Every row gives one point. Two turns around zero, p and q, are shown by what they do to some points. Where does a point land after both, in the order given? Backwards means that the second turn is done in reverse. Each puzzle has new turns, and all numbers are rounded.
(in the rows, 128 means zero)

Turn p:
[137 112] -> [131 110]
[148 181] -> [165 171]
[123  90] -> [110  94]
[108 151] -> [117 157]
[125 105] -> [117 108]
Turn q:
[116  75] -> [127  74]
[145 141] -> [142 144]
[123 106] -> [128 105]
[141 146] -> [137 148]
[115 171] -> [106 167]
Where do these land?
p, then q: [158 107] -> [155 103]
q, then p backwards: [100 166] -> [ 84 145]
q, then p: [127 111] -> [125 111]

Turn p:
[ 72 136 107] -> [ 72 137 107]
[136 112 154] -> [136 120 158]
[118 152 112] -> [120 147 105]
[105 132 127] -> [106 135 126]
[185  92 137] -> [181  89 147]
[152 144 131] -> [154 141 125]
Turn q:
[160 119 143] -> [162 116 128]
[177 109 106] -> [162 109  86]
[ 89 173 122] -> [ 94 175 142]
[121 125 130] -> [122 125 132]
[ 94 113 138] -> [100 114 150]
Where do these land?
q, then p: [ 94 147 113] -> [ 96 154 124]
p, then q: [157 141 176] -> [177 145 153]
p, then q: [159  73 148] -> [161  74 146]
q, then p backwards: [137 139 116] -> [131 144 119]
p, then q: [119 125 103] -> [108 122 111]
p, then q: [102 143 112] -> [ 99 144 122]

Turn p:
[112 131 159 119] -> [110 141 156 130]
[115 112 142 166] -> [129 104 147 162]
[155 160 147 127] -> [158 158 143 122]
[169 133 153  87] -> [145 148 151  75]
[109 126  97 146] -> [121 116  98 152]
[107 106  70 123] -> [105 101  73 129]
Turn q:
[127 130 101 145] -> [132 124 104 148]
[158 155 123 113] -> [144 158 112 107]
[123 106 106 116] -> [134  98 114 122]
[121  56 128 167] -> [153  71 157 173]
[130 162 142 109] -> [113 159 127 105]
[111 159 167 118] -> [ 94 159 152 114]
Where do these land?
q, then p backwards: [ 93 131 127 122] -> [100 108 125 117]
p, then q: [153  62 143 123] -> [142  81 171  96]
p, then q: [125 112 125 120] -> [122 112 130 122]
p, then q backwards: [131 177 148 128] -> [158 158 150 150]
q, then p: [117 113  87 130] -> [128  91 102 128]
q, then p: [166 149 166 110] -> [141 179 145 104]
q, then p: [111 153 101 162] -> [135 122  98 170]

Turn p:
[163 135 135  85 100 133] -> [183 125 136 108 117 146]
[140  86 109 136 121 124] -> [128  90 102 124 121 114]
[121 134 181 169 152 115] -> [102 122 176 165 154 113]
[135  94 136 147 190 111] -> [110 106 117 142 186  92]
[101 171 109 124 106 171] -> [116 170 117 132  99 177]
[ 97 120 117 101 129 131] -> [112 135 119  91 131 140]
[139 156 109 134  98 111] -> [145 149 128 134  88 115]
Turn q:
[108 124 126 141 123 127] -> [114 116 122 143 128 124]
[122 156 142 151 104 148] -> [115 137 136 159 113 160]
[151 125 164 156 113 149] -> [148 119 166 153 115 152]
[152 137 123  95 129  91] -> [141 163 127 100 117 100]
[166 129 122  70 171 177] -> [155 133 134  53 159 170]
[126 134  95 143 132  53] -> [131 161  98 150 133  61]
[ 82 109 139 121 154 105] -> [ 89 106 134 120 148  91]
[101 120 103 168 115 145] -> [119 101  98 168 133 140]
[144 117 137 106 111 158] -> [141 115 136 105 107 155]
Where do these land?
p, then q: [124 121  98 112 118 167] -> [137 117  90 116 126 161]
q, then p backwards: [129 143 142  99 110 156] -> [ 99 133 131 110  99 146]
p, then q: [138 135 136 164 138 127] -> [126 123 135 164 138 117]
p, then q: [178 128  82 141 108 132] -> [178 139  90 154 108 122]
q, then p backwards: [127  66 141 149 118 118] -> [166  90 144 149 108 102]
p, then q backwards: [ 66 167 158 102 138  97] -> [128 174 178  82 159 110]
q, then p: [133 136 140 130 165  99] -> [128 151 151 129 156 104]

Turn p:
[131 174 116 137 109 147] -> [172 153 142 113 127 118]
[152 109 105 133 130  88] -> [136  78 115 142 140 124]
[157 117  78 169 104 110] -> [176  94 128 175 138 112]
[146 116 150 119 170 117] -> [ 98 107 136 115 149 158]
[156  83 149 114 125  96] -> [ 89  76 137 136 121 121]
[ 87 142 156 120 132 127] -> [103 162 113 105 134 115]
[ 91 166 142 104 113 173] -> [134 190 129  95  99 125]
[121  98 135  96 163 128] -> [ 90 117 109 122 118 163]
[112 145 123 160 105 165] -> [152 173 144 149 125 115]
Turn q:
[100 150 123 120  92 125] -> [127 149 120 124  82 129]
[106 109 132 160  93 159] -> [101 128 160 165  96 127]
[121 150 128 143 111 173] -> [130 151 171 135 109 144]
[172  99 101  98 157 114] -> [159  74 117 109 161 121]
[147 123 183  96 157  93] -> [118 141 101  96 175  80]
[ 89 138 113 160 119 154] -> [105 142 146 148 101 166]
[144 112 128 100 172 100] -> [130 103  99  99 169 123]
[144 144 116 146 124 106] -> [153 137 109 148 132 135]
Where do these land?
p, then q: [170  96 120  97 135 101] -> [ 93  81 145 141 114 106]
p, then q: [ 91 128 142 156 157 165] -> [132 176 142 119 133 172]
q, then p: [145  97 132 160  93 158] -> [ 99 130 151 152 161  91]
p, then q: [ 95 147 121 159 137 144] -> [155 155 125 124 147 159]
q, then p: [160 165 164 116 143  98] -> [159 100 118  87 155 155]
p, then q: [ 93 142  86 135 165 116] -> [164 105 145 121 139 177]
q, then p: [145 159 113  96 136 130] -> [135 104 146 102 103 147]
q, then p: [154  94 124 109  93 111] -> [119  79 120 152 133 104]
q, then p backwards: [ 99 124 150 124  93 129] -> [107 109 148 111  97 141]

Turn p:
[105 132 150 140 114 120 143 150] -> [115 120 145 129  96 146 142 138]
[127 113  96 179 118 165 135 129] -> [152  94 123 180 134 149 108 129]
[148 146 159 106  88 141 125 144] -> [163 152 151 104 103 141 142 111]
[160  90 119 104 176 103 142 119] -> [119 116 115 111 181  88 158 146]
[111 142 112 174  87 106  95 100] -> [131 111 110 148  76 108  78 113]
[147 134  98  87 155  95 134 140] -> [121 164 121 116 155  94 138 166]
[128 154 155  60 137 121 158  80] -> [105 183  95  98 136 122 176  90]
[116 142 145 178 138 155 106 158] -> [119 103 178 148 123 155  97 119]
[110 100 117 124 139 147 114 132] -> [126 109 115 118 149 150 112 139]
Turn q:
[118 142 106 171 108 156 101 167] -> [102 115  96 177 112 116  91 133]
[121  70 136 113 157 117 172  92] -> [128 108 148  91 152 134 196 149]
[149 151 157 133 105 154 102 117] -> [162 137 129 161  98 144 118 111]
[132 117 136 168 131  66 121 106] -> [134  99 176 133 156  86 128 106]
[144 115 108  77 108 141 148 148] -> [134 143  89  82 102 128 134 141]
[123 155 137 130 130 123 143 167] -> [115 157 135 131 121 117 101 153]
[135 124 119  88 166 144 125 155] -> [137 141 100 102 150 155 114 160]
[104 153 136 111  97 155  92 132] -> [120 129 119 139  90 165  97 106]
[126 125 117 159 149  97 148  68] -> [120 124 159 136 171 109 172  93]
Where do these land?
p, then q: [102 149 165 156  85 137 137 163] -> [140 123 131 153  55 134 146 129]
q, then p: [145 167 135 111 165  99  87 112] -> [120 137 148 115 175 105 106  79]
q, then p: [120 154 147 135 118  96 115  94] -> [115 119 127 113 121 117 137  75]
q, then p: [145 116 135 127 136 156 173  99] -> [129 146 136 168 123 134 173 137]
p, then q backwards: [113 146  87 113 126 104 164 163] -> [133 135 149 141 145 167 171 162]
p, then q backwards: [143 108 170 139 163 105 108  92] -> [110 106  86 139 111  77 127 108]
q, then p: [142 102  86  98 105 140 119 168] -> [156 149  91 117 134 121 102 177]
p, then q: [103  94 133 126 130 178 153 110] -> [116 123  84 143 143 145 175 141]
p, then q: [139 116  95 148 123 136  97 151] -> [161 101 118 140 137 123  97 143]
